Each point is reached from the start by the listed moves, each made 0, 1 or 2 times, or once backwards (-1), plus a little noise. Say if it took an odd or an even number of moves. Then give how often each move was made.
In the rows, zero is written as 128.

Moves:
(1): [154 149 122]
(2): [110 152 150]
(3): [144 112 164]
Start: [118 135 106]
Points:
[143 156 101] => odd (1, 0, 0)
[ 67 201 115] => odd (0, 2, -1)
[152 199 116] => odd (2, 1, 0)
[108  98 149] => even (-1, 0, 1)

Moves:
(1): [146 132 117 126 137 141 127 141]
(2): [115 146 125 140 129 132 128 121]
(3): [131 138 150 114 127 149 129 125]
(4): [139 106 163 144 138 116 124 118]
(5): [110 135 130 117 164 125 130 134]
(6): [122 106 122 134 132 149 120 118]
(7): [129 124 137 151 128 132 165 136]
(8): [124 125 140 133 116 119 119 160]
Start: [130 136 117 125 129 123 114 140]
Points:
[161 108 201 229 125 172 171 117] => even (1, 2, 1, 2, -1, 1, 2, 0)
[ 89 160  88 175  79 156 145 115] => odd (-1, 2, 0, -1, -1, 1, 1, 0)
[137  53 150 103 249 149  66  92] => even (1, -1, 0, 2, 2, 2, -1, -1)
[176 108 185 136 169 141 114  98] => odd (1, 0, 1, 2, 0, 0, 0, -1)
[120 195  65 194  92 120 206 126] => odd (0, 2, -1, -1, -1, -1, 2, -1)
[ 94  88 148 181 149 150 155 205] => odd (0, 0, 0, 0, 1, 2, 2, 2)

Moves:
(1): [155 131 134 127 123 126 126 129 134 126 115 123 121 139 138 133]
(2): [135 161 130 124 118 126 131 143 114 131 142 115 130 138 127 128]
(3): [125 139 151 138 136 129 122 117 137 127 127 123 137 132 136 113]
(4): [129 125 115 145 124 131 139 124 135 127 130 116 127 119 128 128]
(5): [137 133 128 129 152 129 137 124 117 127 124 121 141 120 127 132]
(6): [143 125 133 128 126 154 134 131 123 136 128 125 122 118 136 130]
(7): [124 135 134 124 125 124 165 127 134 123 111 125 117 120 125 133]
(8): [125 132 131 132 132 131 126 147 121 128 122 116 123 130 130 133]
(9): [122 138 119 122 128 135 129 131 149 126 127 131 140 130 112 129]
(10): [133 137 133 128 141 122 131 127 134 157 123 121 120 113 132 128]
(11): [135 116 131 132 136 132 130 133 134 129 148 125 130 128 126 123]
(12): [137 127 130 141 131 129 131 138 120 134 129 151 136 132 126 134]
(13): [137 122 128 115 117 118 132 144 124 123 131 139 153 124 147 131]
(14): [121 125 126 125 126 131 135 123 132 138 125 124 134 144 132 142]
Start: [119 129 122 123 115 117 128 146 119 110 122 140 121 135 133 143]
Points:
[119 165  91  97  47  82 249 181 137 169  81 109 123 108 176 203] => even (0, 1, -1, 2, -1, 0, 2, 0, 0, 2, -1, 0, 2, 2)
[139 213 131 181 187 121 184 176  94 187 160  67 161 105 138 149] => even (-1, 2, 1, 2, 2, 0, 0, 1, 0, 2, 1, 1, 0, 1)
[100  89  51 141 171 108 121 184 122  82 145  98 172  75 110 143] => even (-1, -1, -1, 2, 2, -1, -1, 2, 1, 0, 1, -1, 1, -1)
[162 212  85 138 140 186 233 168 149 195 137  52  97  92  94 179] => even (0, 2, -1, 2, 1, 2, 1, 0, 2, 2, 1, 0, -1, 1)
[128 137 128 194 118 164  77 147 202  75 166  98 130 160 101  90] => odd (1, 0, 2, 2, -1, 0, -1, 1, 2, -1, 2, 0, -1, -1)

Moves:
(1): [138 141 125 137 130 129 123 135 129 135 127 119 116 133 128 123 131 133
 124 129 135 126 143 127]
(2): [115 124 129 127 141 137 128 139 130 131 127 107 132 137 130 133 127 133
 135 136 129 123 139 127]
(3): [143 127 134 132 132 128 129 124 133 124 141 133 132 121 125 135 128 133
 135 126 116 131 131 125]
(4): [122 136 114 132 141 138 119 128 121 141 126 131 124 122 128 126 129 129
 136 123 116 121 126 127]
(5): [133 127 129 122 130 127 116 122 119 132 122 134 133 129 121 124 126 136
 107 127 130 128 122 134]
(6): [129 123 130 125 119 118 120 121 116 126 138 130 132 126 130 141 132 117
 137 139 131 122 134 130]
(7): [129 120 144 134 142 140 134 124 125 129 124 138 124 129 124 132 133 129
 128 132 122 121 131 136]
(8): [130 126 126 123 127 124 121 126 134 130 125 128 120 129 126 140 128 118
 133 128 121 136 132 123]
(9): [125 130 129 127 139 135 112 126 134 142 124 116 140 142 145 129 135 124
 129 115 127 109 126 129]
(10): [126 137 123 124 130 124 131 136 126 132 130 131 134 133 120 126 133 128
 134 128 130 122 124 127]
(11): [124 125 136 132 139 133 128 139 116 131 131 122 126 128 129 130 136 128
 132 118 136 133 128 125]
(12): [128 130 128 113 134 136 126 121 135 107 144 139 125 128 123 123 117 126
 120 133 137 122 122 121]
(13): [124 114 118 135 116 136 124 106 131 107 126 138 154 135 117 132 135 117
 133 135 130 140 129 142]
(14): [126 128 134 126 115 136 122 125 113 125 130 127 115 138 131 130 130 137
 123 113 120 121 123 123]
(15): [132 127 126 127 128 128 122 136 117 120 125 133 133 129 139 127 129 130
 116 124 122 123 120 128]
(16): [134 125 123 145 123 136 127 134 134 134 133 128 117 124 124 145 128 133
 134 130 142 120 120 131]
(17): [131 146 136 126 135 129 141 123 135 122 130 121 129 119 137 133 135 135
 116 142 136 127 125 130]
(18): [124 128 124 122 136 127 124 125 130 129 128 133 136 127 134 133 139 137
 123 127 122 121 135 121]
(19): [121 123 125 125 137 121 130 119 127 118 127 137 123 133 129 134 127 128
 134 130 131 124 125 138]
(20): [116 137 138 133 129 121 120 135 136 138 133 125 134 131 129 126 126 127
 123 135 131 137 131 129]
(21): [125 129 122 124 130 134 112 132 131 130 114 128 131 123 132 121 128 136
 139 136 141 128 132 131]
(22): [128 133 123 138 124 129 130 114 128 133 119 127 127 141 136 129 116 122
 130 133 132 136 125 111]
(23): [132 141 143 135 131 116 145 119 128 120 119 132 129 121 115 141 122 131
 123 123 136 113 131 130]
(24): [127 130 120 116 127 129 135 127 124 126 127 136 132 125 132 134 123 132
 130 127 129 134 139 139]
Start: [145 123 115 126 144 121 126 133 137 126 119 138 119 120 122 122 131 129
 137 123 127 122 121 126]
Points:
[138 138 117 140 249 149 131  56 150 184  46 167 104 146 126 123  85 128
 135 109 112  51  80 138] => odd (-1, 0, 0, 2, 2, -1, 2, 0, 2, 0, -1, 0, -1, -1, -1, 0, 0, -1, 2, -1, 0, 2, 1, 0)
[144 140 147 178 117 143 192  74 224  77 166 202 144 106  76 145  92  99
 137 226 200 157  88 114] => odd (-1, -1, 0, -1, -1, 0, 2, -1, -1, 1, -1, 2, 1, -1, -1, 2, 1, 0, -1, 2, 0, 2, 0, 0)
[152 124  94 147 154 135 135  91  85  92 172 226 110 136  69 202 127  94
 183 119 183  83 119 150] => even (1, -1, 0, 1, 0, 2, 1, 0, 0, 2, 2, 2, 1, 0, 0, 2, -1, 0, 1, 0, -1, 1, 1, 2)

Moves:
(1): [127 132 126 137 132 128 126 125 127 122 127 124 127 130 135 127 134 124
 130 132 126 132 128 130 120]
(2): [134 119 113 131 139 127 126 133 132 128 135 141 117 124 126 127 153 135
 137 126 134 140 130 128 134]
(3): [125 119 123 141 124 123 114 129 125 124 143 143 129 141 150 126 117 136
 131 130 123 120 114 120 127]
(4): [125 136 118 131 134 129 125 128 126 128 124 119 129 126 140 136 126 133
 136 124 128 119 138 127 139]
(5): [141 117 130 128 124 122 120 129 148 124 147 116 120 127 133 125 134 119
 137 122 141 117 137 130 112]
(6): [128 132 128 136 132 130 123 126 130 121 133 142 136 117 129 126 126 134
 122 118 121 125 141 132 132]
(7): [131 124 125 129 117 137 117 121 129 138 128 125 119 128 138 122 132 138
 128 125 142 135 140 131 125]
(8): [131 127 129 132 117 117 121 133 127 122 135 139 140 136 132 137 137 122
 134 131 138 130 133 131 129]
(9): [120 121 133 125 132 127 136 139 136 129 132 127 123 132 140 121 122 130
 110 118 132 135 127 127 133]
(10): [134 118 121 129 117 136 136 122 139 126 132 145 144 138 146 132 120 132
 138 131 122 140 133 132 116]
(11): [141 130 132 126 131 133 127 130 131 117 118 138 135 127 134 131 128 133
 125 127 138 128 128 132 126]
(12): [139 126 133 119 125 141 137 134 128 132 129 125 145 111 122 132 120 124
 121 128 126 137 118 130 117]
(13): [145 133 114 134 130 120 109 124 142 126 134 135 121 126 132 127 134 133
 127 135 126 125 135 131 138]
(14): [118 121 138 137 138 121 119 125 137 134 131 125 135 134 128 123 126 127
 130 133 124 132 131 131 114]
(15): [128 118 127 134 131 129 135 119 126 141 130 135 130 143 129 127 137 132
 119 122 127 129 118 129 138]
(16): [130 133 125 128 138 131 125 138 132 123 125 124 127 130 132 120 130 133
 126 116 130 143 120 132 124]
(17): [131 136 129 124 134 127 134 128 119 138 135 140 128 133 140 140 116 119
 135 131 129 135 132 127 120]
(18): [134 126 120 126 129 130 136 122 123 131 131 131 129 127 134 123 131 136
 127 128 125 133 122 141 124]
(19): [134 122 120 127 123 126 130 125 130 131 141 128 123 127 113 136 129 135
 125 121 130 129 133 119 127]
(20): [125 135 122 128 136 126 128 130 140 122 139 133 131 126 129 126 125 125
 133 126 133 124 123 120 129]
(21): [120 131 132 131 126 126 137 130 129 138 122 133 130 127 125 129 124 131
 127 124 127 126 127 123 131]
(22): [127 126 111 122 131 131 121 132 133 130 133 131 126 130 124 136 132 136
 117 119 126 125 128 128 125]
(23): [129 134 119 132 134 137 131 133 129 125 129 119 132 134 130 132 129 127
 137 137 130 124 123 133 128]
(24): [127 123 136 125 124 129 127 122 135 124 124 125 121 126 129 131 122 123
 129 126 134 131 134 136 130]
Start: [126 119 123 124 134 126 126 136 143 129 128 129 118 112 131 124 135 129
 128 125 125 131 112 120 130]
Points:
[134  85  38 221 134 133  85  92 118 223 202 211 148 170 165 156 174 199
 135 151  97 152 110 120 109] => even (2, 1, 2, 0, -1, 1, 2, 1, -1, 0, -1, 1, 1, 2, 2, -1, 1, 1, 2, -1, 2, 1, 2, -1)
[120  68 120 192 147  35  58 133 189 100 208 161 110 180 202 119 160 140
 110 106 157  61 115  91 197] => even (0, 0, 2, 2, 1, 0, -1, 2, 2, -1, 1, -1, 1, 1, 2, -1, -1, 0, 1, 1, -1, -1, -1, 0)
[114 115  30 179 134 134 100 103 198 148 213 241 145 178 249 127  79 196
 131  85  95 130 110 139 117] => even (0, -1, 2, 0, 0, 2, 1, 0, 0, 2, -1, -1, 1, 0, 1, 1, 1, 2, 0, 2, 2, 2, 1, 1)
[140 102  79 146 200  82  85 127 210 169 195 131  87 120  79 131 189 147
 101 113 144 109 145  79 187] => even (-1, 1, -1, 1, 0, 0, 0, 0, 1, -1, 0, 0, 2, 2, 2, -1, 0, -1, 2, 2, -1, 0, 0, -1)

Moves:
(1): [120 135 122 114 109 131 134 124 134 136 136 141 139 126 129 124 130 140
 112 130 125 134 134 114 132 127 128]
(2): [129 124 126 123 134 127 116 127 124 126 133 123 138 122 132 118 124 135
 137 120 121 117 128 143 137 122 131]
(3): [131 132 127 133 128 115 126 132 120 124 133 134 136 133 139 137 134 124
 135 125 124 135 131 125 125 131 115]
(4): [144 133 118 113 140 126 132 130 124 126 125 124 118 137 140 131 120 125
 123 123 120 123 132 136 123 129 127]
(5): [124 141 121 117 120 122 121 138 130 128 122 139 133 121 115 130 115 131
 120 129 141 136 126 134 143 137 128]
(6): [124 130 120 122 130 132 126 132 128 127 132 131 126 129 118 129 135 130
 130 134 133 131 127 126 118 136 137]
(7): [132 129 131 130 129 129 122 123 130 119 123 135 134 136 128 126 127 124
 125 135 122 131 128 126 127 131 125]
(8): [130 112 130 125 125 129 130 135 136 153 130 110 128 129 120 136 129 112
 130 124 119 133 132 124 132 135 134]
(9): [120 132 128 122 133 133 129 135 127 131 131 135 130 134 125 121 133 129
 121 132 130 120 132 130 129 128 113]
(10): [123 126 129 128 136 127 141 137 132 113 134 134 128 132 118 127 138 126
 137 133 133 136 136 118 128 127 136]
(11): [124 130 123 130 125 124 141 115 119 125 120 120 132 118 140 128 129 123
 127 138 135 133 133 129 137 131 126]
(12): [116 128 129 128 132 135 127 131 126 129 137 121 133 127 126 140 135 128
 130 136 129 131 127 124 120 117 131]
(13): [131 125 132 129 134 112 132 125 136 131 138 123 138 124 123 124 131 136
 121 140 128 129 132 118 144 124 131]
(14): [141 114 134 120 124 130 125 129 145 127 133 124 118 125 129 112 125 116
 136 149 142 114 131 131 122 125 129]
(15): [137 129 138 133 116 126 132 141 125 131 129 131 123 122 129 134 116 126
 132 127 120 128 143 136 107 142 127]
(16): [126 131 132 134 130 131 130 123 125 128 128 126 128 138 130 125 123 134
 133 126 139 126 139 127 128 126 122]
(17): [128 125 119 132 132 126 127 123 119 123 120 127 124 130 129 126 122 129
 125 133 128 125 126 124 124 124 135]
(18): [130 125 122 133 133 128 130 131 129 139 128 127 129 130 135 130 126 133
 127 120 129 124 134 129 130 128 137]
(19): [124 139 128 129 124 123 124 126 136 126 125 129 125 121 133 125 133 131
 131 124 122 132 128 128 130 127 127]
(20): [127 122 128 119 134 126 136 130 124 131 135 129 133 129 132 124 123 127
 116 127 134 120 134 115 112 134 141]
(21): [138 127 131 129 125 135 119 137 133 127 122 130 121 129 127 122 133 134
 134 119 142 138 132 135 121 122 122]
(22): [126 121 128 127 126 129 122 128 135 128 124 124 128 127 125 128 128 131
 123 123 137 117 136 127 118 128 128]
(23): [137 127 138 118 117 130 133 131 130 128 117 128 135 117 137 129 129 130
 135 148 128 121 123 127 125 133 124]
(24): [138 137 122 139 124 134 114 124 127 123 126 119 132 126 128 116 132 127
 132 122 133 112 119 129 135 125 130]
Start: [119 132 120 136 137 119 136 133 114 126 129 111 126 129 122 130 128 128
 136 114 132 133 121 120 125 120 136]
Points:
[242 112 165 132 120 152 144 156 108 142  69  70  96 156 179 127  93  97
 157 122 158  95 182 150  19 188 100] => odd (-1, -1, 0, 2, -1, 1, 2, 1, 0, -1, 1, -1, 0, 0, 2, 2, -1, 0, -1, 1, 2, 1, 2, 1)
[107  79 144 140 113 140 131 249 153 159 106 112  90 126  57 189 161  96
 187 108 172 178 161 122  57 139 128] => odd (-1, -1, 1, -1, 1, 0, -1, 2, 1, 2, -1, 1, -1, 0, 1, -1, 1, 1, 0, -1, 2, 2, 1, -1)
[162 107 165 140 138  70 140 137  52 143 124  77 206 116 185 152  53 106
 149 167 111  83 173 128 100 167 121] => odd (-1, 2, 2, 0, 1, -1, 2, 1, 0, -1, 1, 1, 1, 0, 2, 2, 1, 0, -1, 2, -1, 0, 2, 0)
[133 132 117 114 169  99 192 137  97 123  99  99  80 140 148 152 109  75
  82  97  78 152 182 119  30 196 150] => even (-1, -1, -1, 2, -1, 1, 2, 1, 1, 0, 2, -1, 0, -1, 2, -1, 0, -1, 2, 2, 0, 1, -1, -1)
[133 120 136 185  99 124  48 143 132 159 152  32 141  96 112  98 140 130
 197  92 164 112 175 149  97 103 131] => odd (0, 2, 1, -1, 0, 1, 0, 2, 0, -1, 1, 2, 1, 1, 2, 2, 1, -1, 2, 0, 2, 1, -1, 2)
[138 133  93  67 130  65 134 148 132 210 190  92 148 138 168 101  98 127
  93  69  78  76 203 123 132 145 109] => odd (2, 2, 2, 2, 0, 0, -1, 2, 2, -1, 0, -1, 1, 1, 1, 1, 0, 0, 2, 1, -1, 1, -1, 0)
[138  94 151 118 138 137 110 161 144 162 184 126 143 172 116  85  77 141
 101 139 158  57 210 126  57 121 119] => odd (1, 1, 0, 0, 0, 0, 2, 0, 2, -1, -1, 1, 1, 2, 2, 2, 0, 1, -1, 1, 0, 1, -1, 0)
[ 88 112 145 101  81 119 205 120 114  79 122 157 166 118 162 124 179 109
 157 221 154 151 166  57  87 134  91] => even (2, 0, 2, -1, -1, 0, 1, 0, 1, 2, 2, 0, -1, 1, 0, 0, 1, -1, 0, 0, 0, 1, 2, -1)
[113 114 174 128 102  75 148 140 116  86 128 103 143  40 172 137 124 113
 166 162 154 116 164 131  36 155 143] => odd (-1, 1, 1, -1, 0, 0, 0, -1, -1, 0, 2, 1, 0, 1, 2, -1, -1, -1, 2, 2, 0, 2, 1, -1)
[152 107  95  20 120 193 122 184 161 158 160 119 136 153 124 107 150  98
 100 175 165  77 152 106  36 136 141] => odd (2, 0, 0, 2, 0, 2, 2, 1, 2, 0, 0, 2, -1, 2, 0, -1, -1, 1, -1, 1, 1, 1, 1, 1)
[ 94 161  78  36 130 117 120 159 107 164 142 122 158 117 162 133 153 160
  85  73  94 155 162 135  95 119  98] => even (2, 2, 1, 2, 0, 1, 0, 1, 2, -1, 1, 1, 0, -1, 0, -1, 0, -1, 2, 1, 2, 1, 0, -1)
[124  98 139 100 159 116 216 103  83  76 149 101 145 129 142 110  96 122
 161 244 113 120 193 103  93 125 170] => even (1, 2, -1, 1, -1, 1, 2, 0, 0, 2, 2, 1, 1, 1, 2, 2, 2, -1, -1, 0, -1, -1, 1, -1)
